Each point is reached from the start by the listed moves, each made once or not at all, plus a little noise. Is the number of moves made odd or even? Then give how often each move was made.

Moves:
(1): [ 0.1  1.1 -1.4  2.9  2.9]
(2): [-1.2 -1.8  1.0  2.0  0.1]
(3): [ 1.1  0.4  4.0  0.9 -0.9]
Start: [-1.0 -3.3  2.3  0.7  1.9]
Points:
[-2.1 -4.0  1.9  5.6  4.8] -> even (1, 1, 0)
[-0.9 -2.2  1.0  3.7  4.8] -> odd (1, 0, 0)
[-1.1 -4.6  7.3  3.5  1.1] -> even (0, 1, 1)

Moves:
(1): [-1.4  1.2  1.2  0.6 -1.3 -0.5  1.9 -1.3  0.5 -1.5  0.1 -3.5 -0.9]
(2): [-2.0  5.5 -1.2 -0.2 -0.1  2.5 -1.1  0.4 -2.2 -1.7 -2.0  2.9 -0.6]
(3): [ 0.3  1.0  1.3 -0.5 -1.9 -0.3 -1.3  0.2 -1.3  0.2  0.9  2.0 -1.8]
(4): [ 0.1 -1.5  0.6  1.0  0.0 -0.3 -1.4  2.2 -0.8 -0.6  3.8  0.4  3.4]
(5): [-2.5 -1.5  2.7  1.5  4.4 -0.9  4.0  0.1  2.2 -1.0 -2.6 -3.5 -3.2]
(6): [-2.4 -1.0 -0.2 -0.7  0.5  0.0  2.0 -3.5 -0.5  0.8 -0.6  0.8 -0.7]
(7): [-0.6 -4.5  4.5 -1.1  1.2 -2.6 -0.2  0.9  0.8 -0.6 -2.6 -3.7  0.7]
(8): [-0.7 -0.6 -2.8  3.4 -1.2 -0.7 -0.5  0.4  0.4  0.8 -2.6  0.2 -0.6]
(9): [-1.2 -1.5  2.8  0.5  0.2 -0.9  2.6  0.4  4.3 -0.1 -1.2 -2.1  1.2]
(10): [ 0.1 -1.2 -0.8  0.0 -1.2  1.8 -0.2  1.9 -1.4  0.5  0.8  0.5  1.2]
(11): [-0.8 -2.9 -0.1 -2.6  1.5 -3.5  1.3  5.6  0.8 -0.8  4.6 -2.5  2.8]
(12): [ 2.4  0.9 -1.4  0.1 -0.9  0.6  0.2  0.9 -2.7 -0.9 -1.0  4.0 -0.2]
Start: [ 4.2  0.0 -0.3  1.9  0.6  1.8  0.6  2.9  0.2 -1.2 -0.5  2.4  1.8]
Points:
[ 0.0  0.4  5.1 -2.3 -0.1 -3.2  1.4  8.3 -1.0 -6.0  0.7 -2.1  1.9] -> odd (1, 1, 1, 0, 0, 0, 1, 0, 0, 0, 1, 0)
[-0.1 -4.6  1.5  5.2  4.0 -4.1 10.0  8.7  5.2 -4.6 -3.3 -4.6  1.0] -> even (1, 0, 0, 0, 1, 0, 0, 1, 1, 0, 1, 1)
[ 1.0 -5.9  2.8  4.0  3.7  2.1  8.4  5.3  1.6 -1.8 -1.8  3.2  3.2] -> even (0, 0, 0, 1, 1, 1, 0, 0, 1, 1, 0, 1)
[ 0.3 -6.5  7.2  6.6 -0.4 -1.8  6.8  6.6  2.8 -3.7 -8.5 -3.3 -1.9] -> even (1, 0, 1, 0, 1, 0, 1, 1, 1, 1, 0, 1)
[-3.9 -0.4  2.3  0.5  4.7 -0.8  3.5  7.1 -1.7 -4.4  4.0  2.6  1.9] -> even (0, 1, 1, 1, 1, 1, 0, 0, 0, 0, 1, 0)
[ 0.0 -2.7  2.2  4.9  0.2  0.3  2.7  5.1 -0.4 -3.6 -6.4  5.0  4.7] -> odd (0, 1, 0, 1, 0, 1, 1, 1, 1, 0, 0, 1)

Moves:
(1): [-0.1 -0.2 -5.8  2.0  1.4  0.8 -3.2  2.9 -0.1 -3.4 -2.1 -3.0 -4.4  0.0
 -0.5  1.0  2.2 -4.3 -0.2  0.0 -1.0  1.2 -1.9 -0.8]
(2): [-1.1  2.1 -2.0  0.8 -0.1 -3.2  1.8 -0.7 -0.6 -0.5 -0.5  0.3 -0.1 -0.2
  1.1  0.7  0.6  2.4 -0.3  2.1 -2.0  2.1  0.4  1.0]
(3): [-0.4 -1.9  1.4 -1.1 -3.0 -0.6 -0.1  2.9 -3.0 -0.7 -1.3 -1.9 -0.1 -1.4
  2.0  0.5  1.4  1.1  0.3  0.5  1.4 -0.3  0.1 -2.0]
(4): [ 1.1 -0.8 -0.5  2.4  1.4  0.2 -1.1  1.5  2.2  2.3 -0.1  0.3 -0.3 -0.4
  0.6  0.3  0.6  0.4  0.1  0.6  0.4 -3.2  1.4  0.7]
(5): [-0.2  0.2  1.8  0.3  1.1 -1.2 -0.4  0.2  0.1 -0.6 -0.4 -0.2  3.0 -1.3
  1.0 -0.3  0.3 -0.8  1.1 -1.4 -0.7  0.0  1.2  1.2]
(6): [-2.7  0.3 -0.5 -3.3  0.5  3.0  4.3  1.6 -1.8  1.4 -2.1 -0.9 -1.3 -1.8
  3.9 -0.5 -2.3  0.6  2.1  2.1  1.0  1.4  0.4 -1.9]
(7): [-1.9 -0.3 -1.0 -2.2 -1.5  2.3  0.4  0.0  0.6 -1.7 -0.2  2.1  0.9 -1.9
 -1.5 -3.7 -2.6  0.8  0.0  2.9 -1.5  0.4 -0.8  1.7]
(8): [-2.1 -0.4  0.1  3.4 -0.5  0.4 -0.7  0.1  1.1  2.5 -0.4 -0.2 -1.5  1.5
 -0.8 -2.6  0.3  1.1  1.7  1.4 -1.4  2.3  1.6 -0.2]
(9): [ 0.8 -1.7  1.0  2.5  0.8  2.3 -0.1 -0.9  0.3 -1.9 -2.3  0.5  0.1 -0.2
  0.2  1.4 -0.4  0.2  0.1  0.7 -1.1  0.1 -1.5 -1.7]
(10): [ 2.8 -1.2  0.5 -0.1 -2.1 -0.4  1.3 -0.5 -1.0  0.3  0.7 -2.2 -0.5  2.2
 -0.2 -0.7 -0.6  0.4  0.3  0.5  1.2  1.3  0.4 -0.5]
(11): [-2.3 -0.6 -1.0  2.9 -1.1  2.0  2.1  0.7 -1.3 -0.9  0.4  1.3 -0.4 -1.8
  1.2 -1.6  0.3 -0.4  1.4  2.5 -0.9  3.0 -1.4  1.0]
(12): [ 0.2  0.2 -1.2 -2.3  0.1  0.7  0.4 -0.4 -1.9 -0.5  1.1 -0.3 -2.8  1.5
 -1.7 -0.8  0.4 -0.6  2.5  0.3  0.4  2.6  1.5  0.3]
(13): [ 1.4  0.6  0.9 -0.7 -0.6  0.0 -2.0  0.7  0.8 -2.2 -0.6  0.0  0.6  0.0
 -0.6  2.0 -0.8 -0.1 -1.2  1.3  1.4  0.0 -1.0  0.3]
(14): [ 1.8  2.9  0.2  1.2 -0.8 -1.5 -1.1  1.8 -2.9 -1.1 -0.7  2.7 -3.1  2.0
 -1.5  0.2 -1.8 -1.1 -1.0 -2.7  2.3 -2.2 -2.2 -3.3]
(15): [ 1.6 -0.4  2.2  2.2  0.7 -1.1  0.6  1.7 -0.2  1.4  0.2 -1.7  0.5 -0.3
  2.4 -0.2  4.3 -0.7 -2.6  0.9 -1.8  0.1 -0.3 -1.0]
(16): [ 0.5  0.1 -1.1 -0.6 -0.7 -0.4 -2.2  0.0 -0.3 -1.3  1.2  0.9  0.7  1.3
 -0.5  1.3 -1.5 -0.8  0.5  0.0 -0.5 -0.2 -1.1 -0.7]
(17): [ 0.3  2.5 -0.9  0.9 -1.6  1.2 -0.3  1.0 -2.9  3.0 -0.8 -2.0  0.2  1.6
 -2.6  1.0  0.5 -3.5  1.9 -3.2 -0.8 -2.3 -0.1 -0.6]
(18): [ 0.8  2.6 -1.2  0.1  0.6 -1.0  0.5 -0.2 -3.4 -0.7  1.0 -2.5 -0.2  2.4
 -0.9  0.4  0.5  3.1  0.2 -1.6 -0.2  1.2 -1.3 -0.1]
(19): [ 1.6  0.3 -1.9 -1.2 -1.7 -1.6 -1.8 -1.7  2.6 -2.4 -1.9  0.6 -0.1  1.0
  2.0 -2.7  4.8 -1.0  2.7 -0.5  3.0  0.9  3.3  1.5]
(20): [-0.1 -0.9  2.3  1.8  1.7  0.6  1.9 -3.9  0.4 -0.7 -3.1 -1.8 -0.7  1.3
 -0.3 -0.9  0.7 -0.7  2.9  1.9  1.2 -1.2 -2.3 -2.6]
(21): [ 0.8  1.9 -1.1  2.7 -0.3  0.0  2.2  3.0  3.4 -2.2 -1.0  0.8 -0.1  1.2
  1.4  1.3  1.1  0.8 -0.5 -0.7 -1.7 -1.0 -0.7  1.7]
(22): [-1.6  0.0  3.5  0.2  3.5  3.0  0.4 -1.6 -2.0 -2.5  0.2 -0.1 -0.9  1.6
  1.9  1.3 -1.3 -3.7 -0.9 -3.1  1.0 -2.1  1.2  0.4]
(23): [ 0.8 -0.6  0.2  2.1 -0.6  1.2 -1.7  0.8  2.5 -3.0  0.1 -0.1 -0.2 -0.9
  1.5  1.1  0.0 -0.7  0.6  0.0  1.5 -0.8  2.7 -2.1]
(24): [ 1.3  1.4  1.3  0.3 -1.0  0.2 -0.8 -2.3  1.3  2.7  1.0 -0.6 -4.1  0.5
  0.7  0.1 -0.3 -1.6  1.8  0.1 -0.8  0.7  0.8  0.4]
Start: [ 0.2 -0.2  0.1  1.7  5.5 -0.2  0.5  0.0 -1.5  3.0  2.2 -3.0  0.5  1.3
 -1.5 -2.0 -0.5  1.6 -1.3  1.6 -0.8  1.0  1.4 -1.7]
Points:
[ 1.5  8.7 -3.0  9.9  6.7  2.5  1.1  3.9 -7.5 -4.2 -1.6  0.2 -2.4  9.0
 -3.3  2.2 -4.6  0.2 -1.6 -3.1 -4.9 -6.2 -3.6 -2.7] -> even (0, 1, 0, 1, 0, 0, 1, 0, 1, 0, 0, 0, 0, 1, 0, 1, 1, 1, 0, 0, 1, 1, 0, 0)
[  2.5  -0.8  -2.7  15.7   4.8   2.0  -2.0  10.7  -0.3  -5.0  -4.0 -10.9
  -5.3   3.5   3.7   1.1   9.3   2.1  -2.1   2.5  -5.2   4.2  -0.2  -7.8] -> even (1, 0, 1, 0, 0, 0, 0, 1, 1, 0, 0, 0, 0, 0, 1, 0, 0, 1, 0, 0, 1, 0, 1, 0)
[ 2.3  1.0 -6.6  3.2  3.5  0.6 -2.7  8.3  2.8 -1.2 -4.6 -7.1 -5.8 -0.1
  9.0 -0.6  5.8 -4.0  6.2  2.0  0.5  0.5  4.3 -1.4] -> odd (1, 0, 1, 1, 1, 1, 0, 0, 0, 0, 0, 0, 0, 0, 0, 1, 0, 0, 1, 0, 1, 0, 0, 1)
[-2.6  1.9 -3.0 14.2 -0.7  5.9  3.7  8.4 -0.9  4.5 -3.9 -4.8 -6.6  0.4
  7.3  1.3 -0.1  1.3  8.5  7.5 -5.7  3.1  4.0 -6.1] -> even (0, 1, 1, 1, 0, 1, 0, 1, 1, 0, 1, 0, 0, 0, 0, 1, 1, 0, 0, 0, 1, 0, 1, 1)
[ 2.7 -4.6 -2.0 14.7  7.2  2.4 -4.8 -1.5  5.4 -4.3 -7.4 -8.5 -5.9  3.7
  2.8 -4.7 11.8 -4.4  3.5  5.5 -0.9  3.7  3.0 -8.7] -> odd (1, 0, 0, 0, 0, 0, 0, 1, 1, 0, 0, 0, 0, 0, 1, 0, 0, 0, 1, 1, 0, 0, 1, 0)
[ -1.3   2.8   3.6   5.1  10.0   3.1   1.2   5.4 -14.5  -3.8  -5.7 -13.0
 -10.2   7.4   3.5  -1.7   3.8  -4.9   3.6   0.7   2.9   4.3  -1.8 -11.2] -> even (1, 0, 1, 0, 1, 1, 0, 1, 0, 0, 0, 1, 1, 1, 1, 0, 0, 1, 0, 1, 0, 1, 0, 0)
